Rows are points. The last column is the point's height on a tilted bowl or saddle (a function of degree 2), plus a little noise. Along how many of its main directions does it bend up, bend down or stay straight?
In the rows, zero is written as 128.

Points (10 x 3)
[[121 157 147]
 [168 114 122]
 [110 119 107]
 [122 106 105]
 [ 98 160 173]
 [143 134 104]
 [168 100 125]
 [147 158 167]
 [172  86 150]
 [125 107 100]]
Directions: 2 up, 0 down, 0 straight

Points (10 x 3)
[[144 115 148]
 [144 111 150]
 [121  70 150]
 [114 157 119]
 [ 60 118  72]
 [131 137 128]
 [102 114 114]
 [158 111 162]
 [151 113 154]
 [150 126 143]]
Directions: 1 up, 1 down, 0 straight

Points (10 x 3)
[[ 89 138 160]
 [151 150 149]
 [151 143 147]
 [ 95 163 168]
 [166 152 153]
 [147 107 142]
 [148 139 145]
 [125 143 147]
 [157 146 149]
 [143 182 166]]
Directions: 2 up, 0 down, 0 straight

Points (18 x 4)
[[135 106 131 105]
 [126  98 114 110]
 [155 137 139 114]
 [123 141 152 122]
 [147 121 117 105]
 [154  57 120  64]
 [140 136 172 119]
 [153  81 120  81]
 [113 150 194 116]
 [147 141 140 120]
 [ 95 125 119 122]
 [ 81 134 170 106]
 [132 133 156 119]
 [149 123 107 101]
 [158 154  99  96]
 [ 96 128 102 120]
 [122 153  85 102]
 [166 121 161  98]]
Directions: 1 up, 2 down, 0 straight

Points (16 x 4)
[[100 112 119 115]
 [ 64 178 122  74]
 [140 158 120 154]
 [116 121 137 128]
 [128 143 102 145]
 [132 133 122 145]
 [115 141 150 134]
 [190 105 101  81]
 [159 103 142 104]
 [ 98 130 107 127]
 [ 81 145 117 116]
 [128 108 121 120]
 [172 155 144 142]
 [103 138  94 128]
 [130  81 132  71]
 [115 180 147 123]]
Directions: 0 up, 3 down, 0 straight

Points (22 x 5)
[[158 131  93 121 136]
 [174 107 116 147 103]
 [135  90 169 142 139]
 [130 140 131 157 118]
 [160 130 138 118 126]
 [147 117 148 162 124]
 [108 166 114 146 102]
 [114 115 131 112 112]
 [129 143 131 128 114]
 [102 141  42 134 191]
 [146 113 127 135 121]
 [164 192 197 134 174]
 [133  89 148 109 112]
 [ 91 112 177 105 105]
 [110 105 139 122 119]
 [112 133 130 110 109]
 [117 117 145 109 112]
 [127 110 140  90 107]
 [104 137 192 110 138]
 [ 89 108 126  87  73]
 [ 98 138 112  86  89]
 [112 120 109 154 141]]
Directions: 2 up, 2 down, 0 straight

Points (23 x 5)
[[ 94 158 116 126 100]
 [140 166 112 127 106]
 [113 125 156  92 111]
 [112 123  93 171 102]
 [140 138 112  87 121]
 [131  98 169 138  93]
 [123 134 121 103 120]
 [143 142 151 117 120]
 [ 90 148 108 141 103]
 [126 145 149 104 118]
 [141 111 116 123 119]
 [170 150 155 133 111]
 [129 152 145 125 114]
 [157 102 123 142 106]
 [116 159 120 151  99]
 [162 119 127 147 106]
 [135 141 129 155 105]
 [124 100  90 117 115]
 [211 128 188  89 119]
 [ 82 121 148  84  92]
 [174 115 140 127 113]
 [ 92 170 105 141  88]
 [150 185  87 166  58]]
Directions: 0 up, 3 down, 1 straight

Points (44 x 7)
[[120  66 130 131 121 125 124]
 [ 79 125 122 107 161 119 125]
 [117 144 115 170  91 145 169]
 [106 108 110 143 113  97 128]
 [ 75 111 124 151  53 135 205]
 [130  90  94  99 137 101 107]
 [ 81  77 155  97 146 109  98]
 [166 117 165  99 128 100 125]
 [138 108 151 149 116 124 133]
 [ 53 160 129 121 118 105 180]
 [164 163 119 116 131 130 155]
 [126 108 134 109 125 121 114]
 [130 121 148 156 124 108 126]
 [131 110 157 208 104 170 180]
 [ 97  78 155 167 146 125 136]
 [129  98 147 132 133 117 116]
 [145 102 124 112 135 111 117]
 [113 142 135 101 151 103 127]
 [199 135 102 161 187 103 145]
 [118 107 122 133 140 163 130]
 [160 147 104 152 118 106 146]
 [107 156 165 134 123 163 142]
 [158 117 109  92  94 104 135]
 [114 126 105 134 186  82 148]
 [120 130 128 149 138 170 129]
 [139 139 152 128  91 160 176]
 [115 140 161 156 133  88 135]
 [134  98 114 102 142 134 119]
 [153 172 129 111 116 118 165]
 [127 128 112  97 131 100 120]
 [134 118 135 136  94 132 149]
 [126 149  97 111 174 147 116]
 [148 173  90 146 119  90 165]
 [164 149 168 153 112 100 150]
 [130 164 115 128 136 118 140]
 [173 128 107 153 115 104 147]
 [139 138 126 109 144 169 132]
 [145 162 184 102  78 143 192]
 [104 157 112 129 116 188 156]
 [116 122 122  98 183 116 123]
 [108 129 172 113  98 100 126]
 [104 183 127 100 134 134 151]
 [158 109 152 118 109 137 147]
 [168 110 126  92 124 133 144]]
Directions: 3 up, 1 down, 2 straight

Points (44 x 7)
[[135 149 170 105  97 116 123]
 [105 156 129 130 131 126 127]
 [ 88 124 125 139  88 112 144]
 [116  83 116 199 145 121 156]
 [ 93 145 106 129 132 127 132]
 [ 41 122 132 118 142 159 206]
 [124 136  74 124 121  75 138]
 [133 123 169 110 105 114 133]
 [165 119 160 164 113 111 145]
 [156 123 139 156 136 101 137]
 [129 138 194 125 133 150 150]
 [112 125 141 119  97 106 137]
 [115 114 153 137 117  74 158]
 [138  97  99 113 148 101 160]
 [160 123 133 136 130 122 133]
 [119 137 153  95 140 129 138]
 [147  82  78 127 157  79 185]
 [157 137 124  73 194 116 179]
 [117 109 118 144 160 127 152]
 [157 107 144 107 163 178 157]
 [131 104 120 138  86  86 149]
 [142 119 164 144 134 171 154]
 [148 118  87 138 103 148 131]
 [106 133 138 108 125 137 137]
 [100 186 126 173 111 157 117]
 [140 138 130 120 164 182 160]
 [144 135 115 132 143 172 143]
 [141  89 167 136  84 113 156]
 [142 134 148 100  99 147 116]
 [ 70  95 116  76 145 145 192]
 [182 119 123 144 143  99 149]
 [116  95  99 116 125 168 153]
 [164 130 128 110 154 111 144]
 [142 161 153 135 125 128 125]
 [151 132 145 160 138 113 134]
 [144  55 158 143 106 175 181]
 [106 127 140 123 102 146 136]
 [137 140 162 117 126 143 130]
 [123 125 125 118 123  94 138]
 [139 108 116 107  98 145 128]
 [174 122 128 158  99 122 135]
 [ 85 122 111 135  92 116 145]
 [146 138  74 158 124 161 128]
 [145  90 174  81  98 126 123]]
Directions: 5 up, 1 down, 0 straight

Points (76 x 9)
[[102 171  87 142 137 113 147 136 138]
 [186  91  81 182  72 129  99 139 158]
 [117  87 121 128  95 116 170 180 167]
 [133 146 160  98 163 148 123 107 160]
 [133 171 136 103 170  80 132 119 145]
 [125 141 123 117 144 119 122 133 129]
 [163 124 121 103 112 144 128 122 124]
 [ 93 136 130 135 150 143 143 148 156]
 [123 178 103 144  86  90 104 137 116]
 [114 120 125 136 165 117  97  92 153]
 [139 149 111 147  85 149 106 131 125]
 [ 75 126 129 114 131  98 139 161 162]
 [133 109 148 121 131 139 104  86 141]
 [126  91 108 115 130 143 141 132 139]
 [108 143 146 121 139 150 164 134 166]
 [149 137 126 140  87 185 105 141 136]
 [157 102  84 144 127 140 122 180 128]
 [ 96 147 128  81 135 114  95 140 151]
 [156  87 102 151 177 102 131 172 144]
 [102  92  78  84 108 138 107 147 141]
 [137 192 128 124 169  89 104 129 135]
 [100 174 103 147 144 127 104 127 145]
 [151 130 118 145 137 144 135 109 135]
 [148 173 113  83 127 146 126 101 136]
 [137  78 156 111 161 118  97 144 171]
 [125 162 154 160 113 128 157 112 146]
 [107 123 156 163 125  93 131  57 159]
 [153 158 129 142 128 175 117 133 134]
 [138 105 160 143 193 143 107 116 187]
 [108 124 186 148 127 103 137 134 180]
 [155 113 118 121 154 124 126 111 135]
 [168  99 112 121 131 105 159 124 142]
 [133 149 118 140  62 159 122 134 140]
 [127 130  81 153 152 140 116 142 135]
 [ 82 104 152 146 167 120 143 160 185]
 [149 158 106 125 141 155  84  94 137]
 [151 172 143 158 123 115 150 148 121]
 [112 151 146 128 127 106 111 145 132]
 [159 139 109 142 125 165 121 137 129]
 [ 98 142 137 116 180 156  85 134 173]
 [142 109  79  83 157 139 105 136 142]
 [144 112 138 119 142 136 123 146 134]
 [104 128 117 142 164 147 147 147 153]
 [104 168 134 137 136 127  88 140 140]
 [180 127 130 121 149 122  89 141 124]
 [115 126 117 138 135 155 164  80 165]
 [115  70 118 125 130 135 109 101 144]
 [114 157 149 148 158 106 137  83 154]
 [134 149 188 115 125 133 117  94 152]
 [ 91 130 126 160  86  85 147 147 144]
 [142  98 111 140 101 145 110 141 128]
 [125 132  96 157  84 141 125 100 135]
 [144 137 139 171 150 142  89 115 147]
 [103 118 190 131 140 100 111 153 190]
 [101 166 146 179 123 148 114 109 164]
 [122  98 129 109 150 161 106 182 143]
 [124  99 146 164 108 117  95 134 148]
 [154 103 130 162 121 115 130 101 139]
 [122 124 117 136 143 121 130  93 135]
 [109 141  96 118 118 130 149 166 139]
 [140 102 122  94 119 136  85 116 123]
 [ 76 160 145 147 114  76 172 105 153]
 [141 160 105 148 129  66  83  96 124]
 [164 115 128 137 155 191 129 132 155]
 [193  87 142 173  94 176  82 171 157]
 [155  88 182 139  82 108 112 115 168]
 [154 146 157 155 108 168 114 203 137]
 [147  80 183 141 143 150 174  92 231]
 [140 117 131 122 150  86 135  91 141]
 [127 132 116 144 130 146 116 143 128]
 [185 144 111 101 103 114 153 163 130]
 [103 200 141 131 129 103 129  92 137]
 [127  83 134 134  99 133 135 109 147]
 [148 128  68 144 111  88 113 176 128]
 [143 178 118 147 103 146 122 159 125]
 [111 102 128 104 141 152 135 127 151]]
Directions: 5 up, 0 down, 3 straight
